Rows are points. Each copy is the shape, with its points in the same order, turned, moved and blurred by noise. Some copies are also mirrored. Which?

Shape:
-28; -36; -6
-3; 52; -54
44; -28; -14
-12; 0; 29
-18; 39; 23
-9; 18; -32
Copy 1 (6 x 3):
-26; -12; 23
16; -71; -50
48; -6; 21
-13; 18; -18
-14; 3; -55
3; -44; -20
Copy 1 is: only turned
Copy 2, 6 rows:
20; -52; 13
32; 31; -43
53; 3; 49
-18; -15; 25
-32; 10; -2
27; 2; -18
Copy 2 is: only turned

Shape (7 x 4):
-45; 12; 11; 52
-18; 45; -13; 29
-4; -52; -12; -40
-20; -19; 10; 16
-2; 6; 4; 34
-41; 38; -20; 5
12; -7; 31; -70
Copy 1 (7 x 4):
63; 32; -20; 12
30; 52; 24; 1
-26; -32; -19; -24
30; 7; -22; 8
18; 33; -25; 20
29; 39; 32; -19
-48; -37; 34; 18
Copy 1 is: mirrored
Copy 2, 7 rows:
-38; 34; -55; -28
-19; 64; -26; 0
17; -45; 11; 1
-20; -6; -31; -7
-20; 22; -43; 13
-9; 52; -4; -25
-30; -27; 53; 29
Copy 2 is: only turned

Shape, 9 rows:
13; -17; 19; 26; -6; 29
20; 1; 34; 22; -11; -21
-8; -43; 8; 27; 10; -24
8; -20; 19; 2; -20; 35
-25; -40; -32; -29; -5; -10
21; -50; 34; 17; 22; 33
-16; 26; 31; -12; 22; -5
-33; 93; -41; -3; 29; 22
10; 21; -85; -54; 20; 8
Copy 1:
5; -8; -19; 23; 3; -28
-8; -12; 32; 7; 13; -25
16; -48; 8; -11; -20; -26
8; 0; -15; 38; -8; -10
44; -19; 1; -7; -54; 27
16; -17; -20; 34; -24; -61
-31; 20; 21; -9; -35; -15
-31; 77; -26; -69; -16; 27
66; 67; -4; -44; -42; 34
Copy 1 is: mirrored
Copy 2, 9 rows:
-33; 20; -20; 20; -7; 24
-18; 25; -10; 25; -12; -27
-52; 8; 23; 0; 6; -9
-31; 24; -39; 5; 8; 25
-38; -15; -4; -33; 58; 2
-43; 52; 5; 14; 2; 40
17; 18; -6; -28; -17; -5
64; -67; -25; -33; -25; 30
42; -54; -6; -14; 77; 30
Copy 2 is: mirrored
Copy 3, 9 rows:
-12; 12; 6; -5; -17; 29
33; -16; 23; -8; -9; 24
32; 13; 13; 42; -25; 17
-31; 0; 8; 1; -10; 25
-11; -10; -7; 62; -16; -29
-10; 29; 1; 22; 6; 55
14; 8; 33; -6; 35; -15
3; 27; -17; -52; 28; -94
-14; -21; -71; 26; 26; -67
Copy 3 is: only turned

Shape (12 x 8):
-18; 5; -31; -23; 10; 19; 19; 19
17; 1; 2; 11; 16; 17; 15; -1
-4; -12; 4; -32; 29; 3; 8; 27
17; -6; -4; 69; 22; -16; -38; -52
-19; 2; 2; 24; -121; 8; 2; 19
30; 32; -7; -26; -6; -3; 12; 0
-5; 11; 9; -19; 17; 23; -31; -12
-13; 1; -43; -21; 24; 11; -18; 9
2; -7; 0; 8; -90; -27; -5; 27
-18; 16; 4; -19; 21; -10; 11; -9
-6; 3; -1; -7; -45; -12; 6; -45
-20; 36; -2; 0; 27; 1; -4; 26
Copy 1:
38; -1; -1; 2; 16; 12; 12; 15
11; 0; -4; -22; 12; 13; -33; -14
3; -24; 25; -19; 21; 29; 2; 15
-52; -5; -42; -37; 18; -30; -30; -56
-3; 12; -55; 31; -103; 23; -1; 9
14; 18; 8; -23; -8; -19; -26; 28
-13; -8; 24; 12; 11; -9; -14; -17
15; -18; -5; 1; 37; -13; 13; 8
-19; -5; -46; -5; -78; 8; -1; 37
4; 6; 21; -31; 7; 8; 16; -4
2; 2; -13; -24; -54; -31; -2; -21
-16; 23; 7; -5; 30; 18; 10; 9
Copy 1 is: mirrored
Copy 2, 12 rows:
1; -34; -10; -20; -7; -15; 26; 3
9; -7; -5; 3; 35; 7; 13; -17
16; -28; -6; -18; -1; -26; -11; -23
-23; 63; -25; 60; 41; -3; 25; -35
3; -29; -31; 43; -54; 106; 27; -1
34; 16; -4; -25; 4; 17; 12; 6
-21; 13; -28; -25; 10; 3; -6; -27
-7; -8; -35; -20; -8; -31; 29; -8
35; -9; -30; 42; -57; 67; 14; -9
-8; 6; 13; -10; -5; -12; -6; -4
-8; 27; 15; 8; -29; 45; 30; -24
-7; -7; -22; -2; 9; -15; -15; 22
Copy 2 is: only turned
Copy 3, 12 rows:
22; -52; 6; -1; 12; 7; -14; 3
-9; -5; -10; -8; 18; 12; -1; -1
-15; -40; 10; -3; -12; 6; -30; 6
-2; 75; -26; 45; 22; -3; -10; -25
56; 12; 92; -14; 9; -6; 71; -33
19; -5; 0; -35; -4; -12; -5; 29
20; 2; -6; -12; -15; 13; -41; -25
33; -33; -12; 25; -5; 11; -32; 6
33; 14; 78; 1; -17; -19; 50; -1
5; -18; 11; -10; 18; -18; -40; -2
32; 12; 20; -15; 8; -50; 10; -29
12; -10; 23; -2; 20; 26; -45; 15
Copy 3 is: mirrored

Shape, 12 rows:
-9; 5; -26; -27; 34; -8; 28; -9; -12
20; 2; -18; 5; 15; -34; 10; 20; 4
-22; -26; -21; -45; 33; -29; -65; 20; -24
-56; 33; -7; -16; -33; 19; 4; -21; -31
-33; -3; -12; -9; 39; -5; 19; 25; 49
-55; -18; 19; 30; -40; -24; -32; -41; -39
-22; -25; 45; 34; 26; 5; -30; -21; 9
-7; -38; 49; 27; 45; -38; 3; 7; 40
-66; 41; 51; 3; 45; 1; 32; 20; 22
31; 46; 11; 55; -6; -29; 10; -26; -3
13; -1; 33; 15; -34; 2; 21; -26; 0
20; 14; 22; -23; 27; -29; -24; -46; 28
Copy 1, 12 rows:
45; 4; -16; 31; -8; -22; -4; -39; 35
3; 29; -1; 9; -14; -39; -9; -36; -3
25; 2; 24; -56; 20; -7; 10; -83; 40
-8; -31; -34; 17; 10; 33; 35; -15; 11
38; 0; 0; 17; 10; 3; -73; -30; 22
0; 38; -11; -23; 21; 65; 56; -2; -1
42; 26; 58; 5; 21; 41; 6; 4; -2
38; 65; 60; 22; 14; 13; -37; -17; 14
14; -14; 23; 87; 44; 33; -39; -26; 27
11; 38; 23; 60; -18; -13; 32; -16; -45
-4; 29; 16; 24; -22; 4; 21; 30; 2
45; 10; 48; 11; -48; 20; 8; -43; 7
Copy 1 is: mirrored
Copy 2:
3; -19; 2; 18; 47; -30; -6; -19; 0
24; 1; 21; -7; 14; -49; -7; -8; 24
84; 19; 21; 7; 42; -16; 15; -17; -59
-14; 14; -23; -18; 33; 42; -14; -21; -21
43; -44; -31; -27; 41; -33; 8; 9; 21
17; 47; -13; 17; 9; 39; -45; 41; -50
32; -20; -25; 24; -27; -9; -2; 48; -37
35; -30; -27; -8; -9; -64; -8; 66; -12
-16; -45; -78; -48; 14; -37; -8; 3; -35
-15; -6; 16; -3; -53; -21; -44; 6; 10
-33; 4; 2; 14; -13; 4; -4; 46; 9
16; -52; 50; 1; 3; -23; -13; 32; -33
Copy 2 is: mirrored
Copy 3:
-7; -26; 6; -6; -39; -20; -1; 5; -30
16; -13; 31; 6; -2; -27; 27; 14; -15
39; -8; -16; -22; -49; -101; 24; 1; 3
-34; 31; -27; -21; -66; -6; -2; 41; 15
45; -34; 39; -7; -48; -5; -15; 12; 7
11; 83; -28; 5; -71; -16; 51; 15; 7
56; 30; -15; -17; -40; 9; 33; -33; 19
91; -5; 25; -7; -33; 17; 46; -17; -9
27; -38; 21; -52; -76; 44; 25; 22; 30
-16; 39; 35; -17; 16; 24; 52; -1; -6
17; 35; -19; -1; -3; 33; 20; 24; -14
39; 23; 9; -62; -9; -16; 12; -11; -40
Copy 3 is: mirrored
Copy 4 (12 x 9):
-13; 15; -11; -9; 33; 8; 18; 1; -3
-17; -22; 21; -17; 0; 4; -8; 7; 4
24; 23; -7; -58; -4; 53; -32; -18; -42
26; 3; -45; 55; 6; 27; 18; -41; -15
-26; 2; 14; -26; 29; -28; -2; -54; -13
92; -28; -8; 35; -9; 11; 3; -16; -42
56; 16; 15; 7; 3; -46; -35; -14; -34
31; 2; 65; -29; 7; -58; -15; -18; -15
-8; 40; 48; 41; 34; -26; 4; -70; -15
-6; -31; 24; 56; -20; -29; -5; 37; -16
35; -11; -7; 33; -22; -36; 6; 3; 24
3; 34; 5; -13; -39; -33; 14; 18; -39
Copy 4 is: only turned

Shape, 14 rows:
65; 1; 14; -26; -16; -10; -41; 26; -8; 18; 0
44; -66; 22; 36; -4; -19; 27; 36; -6; -15; 16
2; 30; 68; -42; 20; -10; -12; 25; -5; 18; 23
20; -56; -34; -8; 15; -35; 24; -14; 9; 10; 33
38; -41; -27; 33; 12; -10; -48; 31; -28; -27; 13
46; -7; -10; 27; -2; -28; -13; 33; -18; -66; 42
10; 36; 48; -21; -19; 41; -26; -30; -7; 29; 0
44; -24; -15; 13; 0; -44; 14; 16; 0; -42; -26
-21; 1; 62; -34; -27; -10; -48; -7; 3; 2; 2
1; -8; 25; -52; 40; 38; 12; -71; -12; 41; -12
35; -29; -29; 36; 4; -15; 6; 32; 46; -22; 21
-4; 37; 69; -23; -27; -24; -1; -38; -21; 50; 28
-30; 2; -11; -21; 25; 20; 26; -26; -22; 72; -32
17; 0; 9; -39; -43; 20; -15; 30; -24; -19; 18
Copy 1, 14 rows:
11; 57; 11; -7; -24; -27; -31; 31; 16; -1; 22
-19; 23; -49; 9; -18; -54; -43; -48; 42; -21; -3
15; 56; 8; -44; 23; 14; -17; 8; 27; 43; -34
27; -9; -24; -23; -14; -55; 0; -18; 30; -56; -25
-17; -17; 8; 13; -22; -42; -40; 1; 63; -26; 40
-21; -1; -3; -39; 1; -35; -52; -32; 44; -22; 60
-6; 31; 5; -13; -22; 47; -11; 33; -23; 21; -23
-28; 5; -34; -19; 2; -81; -18; -4; 15; -9; 29
26; 11; -28; -36; -13; 18; -35; 43; 17; 51; -19
-14; 8; 6; -19; 2; 13; 9; 54; -20; -24; -93
9; 11; -45; 5; 9; -37; 3; -33; 38; -41; 45
37; 24; 9; -48; -25; 18; -24; -1; -37; 46; -56
-11; -2; 11; 1; -25; -11; 65; 17; 0; 5; -74
-18; 37; -17; -51; -47; 9; -19; 20; 40; 5; 17
Copy 1 is: only turned
Copy 2:
8; -1; 30; 35; -31; -8; -31; 31; -39; -2; 29
24; 33; 9; -32; -48; -8; -4; -60; -47; -7; 5
39; 1; 55; 7; -17; 8; -19; 38; 16; -15; -31
-18; 5; 23; -55; -2; -28; -17; -32; -2; -20; 52
-4; 42; -29; 10; -6; 18; -30; -26; -35; -12; 33
-7; 44; -26; 10; -52; 4; -33; -41; 10; -34; 5
-22; -11; 39; 31; 8; -16; 31; 53; -18; 0; -35
0; -2; -17; -7; -36; -29; -39; -47; -4; 31; 24
14; -35; 17; 1; 2; -11; -29; 43; -28; -18; -55
-12; -4; 69; -6; 62; -52; 27; 29; 2; 16; -3
8; 9; -29; -27; -56; -10; 14; -30; -1; -19; 45
-29; -39; 90; 3; -10; 10; -4; 32; 2; -18; -47
-20; -9; 49; -51; 48; 8; 30; 29; -3; 56; 17
-18; 37; 8; -1; -34; -19; -24; 50; -30; -3; -22
Copy 2 is: mirrored
Copy 3 (14 x 11):
19; 0; 8; 0; -33; -28; 11; 12; -48; -16; 66
37; 44; -26; 33; 17; -2; 56; 26; 16; -19; 30
6; 19; 24; -38; 35; -8; 19; -25; -77; 3; 39
4; -7; -22; -24; -15; -1; 47; 28; 23; -15; -20
2; 5; 29; 56; -10; -42; 33; 50; -3; -14; 17
38; 29; 49; 37; -4; -47; 45; 1; 18; -31; 12
-15; -8; 17; -28; 4; -12; -5; -34; -37; 58; 71
48; 13; -12; 44; -19; -9; 11; -5; 6; -29; -8
2; -27; -1; -22; 50; -46; -9; -24; -43; 9; 51
-35; -43; -19; -34; -4; 37; 31; -27; -38; 71; 12
27; 24; 18; 13; -1; 11; 5; 37; 39; -37; 15
17; 16; -12; -72; 20; -46; 10; -33; -50; 58; 42
-53; 12; -40; -30; -10; 25; -11; 4; -41; 61; -11
-29; 14; 11; 5; -4; -42; 19; -33; -17; -23; 61
Copy 3 is: mirrored
Copy 4 (14 x 11):
-3; 13; 47; -45; -22; 24; 17; -9; 34; -4; 9
15; -34; 3; -67; -7; 20; 33; 16; -35; 61; 2
-57; 31; 11; -2; 1; 56; 5; -30; 15; 13; -24
19; -45; -39; -28; -16; -1; 1; -26; 0; 34; 39
49; -36; 29; -24; -10; 49; 40; 28; -1; 9; 35
-18; -56; 25; -25; 0; 31; 43; 48; -12; 3; 31
-8; 38; 24; 17; -34; 8; 6; -20; 17; -18; -59
8; -36; 36; -26; 18; -16; 13; 19; -9; 47; 38
-30; 50; 22; 28; -49; 28; 16; -9; 2; 27; -7
20; -10; -4; 35; -29; 3; -25; -83; 32; 22; -57
18; -24; -21; -39; 19; -7; 58; 21; -1; 25; 30
-50; 43; 5; 2; -44; 11; -27; -44; -26; -19; -34
45; 23; -24; 17; 11; 6; -59; -46; 15; 12; -35
-21; 1; 19; -15; -38; 28; -3; 45; 40; 19; -17
Copy 4 is: only turned

Shape (17 x 12):
11; -46; 10; -58; -13; -5; 24; 4; -35; -39; -24; -48
-11; 6; -43; -8; -39; 11; 6; 8; 18; -13; 18; 18
51; 7; 5; -10; 24; -31; -27; 58; 31; 20; 41; 43
-13; -26; -13; 0; -17; -10; -8; -27; 32; -48; 29; 16
44; -37; -21; 22; -9; -29; -22; 23; 13; 57; 21; 30
9; -17; 18; -30; 0; -27; 23; 26; -77; -54; -17; -6
20; 25; 7; -3; -5; -41; -35; 33; -14; 51; 27; -12
-17; -14; -43; -1; 5; 53; 10; -10; 54; -34; -16; -7
-40; -10; 11; -3; -37; 12; 3; -31; 30; -33; -20; 22
-18; -12; 15; -63; -25; -30; 57; -18; -25; -35; -6; -36
67; 15; 14; 5; 14; -47; -21; 40; 18; 46; -11; 40
-11; -14; -4; -6; 11; 65; -6; -37; 25; -9; 24; 36
-47; -5; -53; -14; 4; -11; -6; -33; 11; -9; -12; 21
41; 0; 13; -26; 13; -52; 53; -10; -49; -25; 4; -25
14; 4; 0; -20; -34; -16; 27; -30; -51; -66; -21; -50
22; -19; 9; 26; 43; -22; -31; 43; 25; 25; 17; -12
-52; -13; -20; 26; -22; 27; 40; -8; 26; -16; 6; 14
Copy 1 (17 x 12):
21; 19; -69; -55; -38; -41; 3; -1; 40; -37; 9; 35
17; -38; -26; 14; 7; 23; 10; -25; 62; -8; -2; -5
9; -24; 43; 15; 12; 5; 15; 87; 48; -16; -15; 2
-4; -15; -45; -2; 7; 32; 56; 3; 42; -1; 41; 4
-22; -34; 45; 19; -26; 9; -15; 38; 17; 3; 7; 31
14; 45; -14; -79; 13; -28; 4; -7; 41; -38; 9; 29
23; 20; 35; 0; -29; 20; -18; 41; 19; 6; -35; -11
6; -61; -91; 16; 30; 20; 9; -2; 28; -28; 3; -7
4; 6; -75; 33; 30; 8; 24; -20; 33; 8; 23; 11
59; 38; -58; -29; -33; -37; 34; -29; 30; -42; 25; 10
-13; 0; 56; 28; 7; -30; -23; 65; 26; -7; -11; -1
-5; -16; -67; 33; 22; 65; 1; 21; 47; -45; 22; 16
-12; -11; -41; 23; 8; 22; 42; -38; 10; -32; -10; -3
31; 40; 2; -55; -21; -31; 4; 9; 16; -56; 42; -11
15; 41; -58; -69; -17; -25; -5; -39; 40; -20; 42; -24
1; -24; 7; -10; 2; 13; -1; 73; -13; -3; -19; 12
36; -33; -52; 17; 34; 32; 11; -35; 12; -8; 27; 21
Copy 1 is: only turned
Copy 2:
-39; -76; -15; -24; -9; -4; -7; -2; 23; 1; -60; 35
48; -26; -3; 21; 19; -41; 7; -1; 3; -18; 3; 7
-5; 61; 7; 20; -28; -55; -1; 29; 61; -13; 8; -5
21; -21; -8; 7; -9; -43; -29; -42; -8; -21; 17; 33
-15; 38; 29; 48; -32; -42; 19; 34; -10; 6; 5; 6
-43; -40; -66; -19; 11; -25; -32; 27; 16; -2; -63; 21
-5; 40; -17; 40; -35; -20; 35; 11; 23; -16; -46; -25
38; -44; 32; -18; 34; 12; -13; -24; 8; -14; 35; 10
21; -41; -38; 11; 16; -11; 3; -50; -6; 11; 33; 29
-19; -81; -52; -40; -14; -35; 25; -20; 13; -13; -44; 23
-45; 62; -9; 35; -16; -30; 37; 40; 42; -15; 15; 2
16; 0; 28; -9; 45; -36; -14; -61; -1; 24; 21; -3
45; -2; -16; -22; 17; -11; 14; -18; -36; -12; 2; 39
-69; -32; -42; -35; -10; -47; 10; 11; 4; -44; -46; 0
-40; -78; -49; -1; 21; -8; -10; -19; -5; -50; -55; 16
-19; 44; 17; 9; -48; 6; -14; 14; 21; -6; 3; -22
43; -49; -17; -8; 12; -22; -5; -18; -27; 10; 39; -17
Copy 2 is: mirrored
Copy 3 (17 x 12):
-85; -8; 36; 23; 61; 11; -43; 7; -20; 0; 12; 18
17; -11; -30; -15; 10; 50; -38; 24; -42; -39; -3; -16
33; -5; -38; 25; 13; 32; 8; 0; 60; -33; 5; -66
23; -46; -3; -5; 23; 34; -5; -10; -38; -37; -21; 8
40; 25; -4; 45; 12; -1; 0; 25; 33; -66; -10; -43
-76; -17; -6; 4; 65; -10; -34; -19; 1; -19; 56; 7
12; 33; -15; -9; 26; -3; 7; 41; 67; -27; 4; -13
6; -28; -4; 25; 2; 43; -11; 34; -87; 16; -13; -25
21; -17; -12; 14; 17; 50; -21; -6; -50; -13; 8; 46
-83; 2; 19; -18; 22; 38; -39; -18; -10; -15; -7; 36
12; 25; -57; 59; -4; 3; 15; 9; 65; -29; -2; -35
20; -33; 17; 29; -12; 51; 25; 31; -60; -37; 37; -4
2; -43; -20; -8; -24; 7; -40; 30; -43; -36; -14; 17
-86; 11; -8; -8; 34; -2; 8; -35; 7; -40; 4; -8
-79; 5; -21; -15; 77; 9; -9; -19; -45; -15; -4; 33
35; 2; 9; 23; 20; -15; 18; 9; 34; 5; -9; -51
30; 6; 5; -10; -18; 40; -34; -12; -68; -10; 12; 2
Copy 3 is: only turned
Copy 4, 17 rows:
43; -12; 7; 32; 5; -13; 33; 3; -60; 22; 63; 22
12; -20; 4; -6; -12; 7; 17; -16; 48; -15; 24; -8
-38; -35; 6; -17; -56; 30; -13; 24; 17; 59; -15; -41
9; 6; -12; -25; 6; 25; 46; -18; 8; -16; 24; -39
24; -14; 28; -29; -29; 26; -20; 2; 16; 51; -51; -20
32; -55; -28; 44; -41; -1; 52; -11; -50; 27; 30; 17
-15; -33; 17; 11; -29; -17; -46; -28; -2; 50; -20; -28
-6; 15; 20; -16; 0; 42; 25; 14; 14; -67; 40; 18
7; -29; -9; -31; 37; -1; 35; -5; -8; -47; 17; -17
27; -5; -34; 21; 13; -59; 43; -2; -34; 14; 60; 9
-33; -47; 5; -34; -34; 20; -26; 12; -10; 69; -48; 0
12; -10; -23; -5; 20; 57; -17; 22; 11; -56; 16; -28
25; -5; -3; -43; -30; -12; 9; -24; 6; -56; 22; -5
18; 3; -57; 39; -27; -21; 28; -15; -44; 56; 14; 25
26; -13; -27; 42; 10; -4; 56; -56; -40; 13; 44; 33
-25; 0; 44; 7; -47; 24; -18; 3; -23; 24; -34; -30
16; 2; 5; 8; 12; -8; 39; 11; 31; -62; -6; -9
Copy 4 is: mirrored
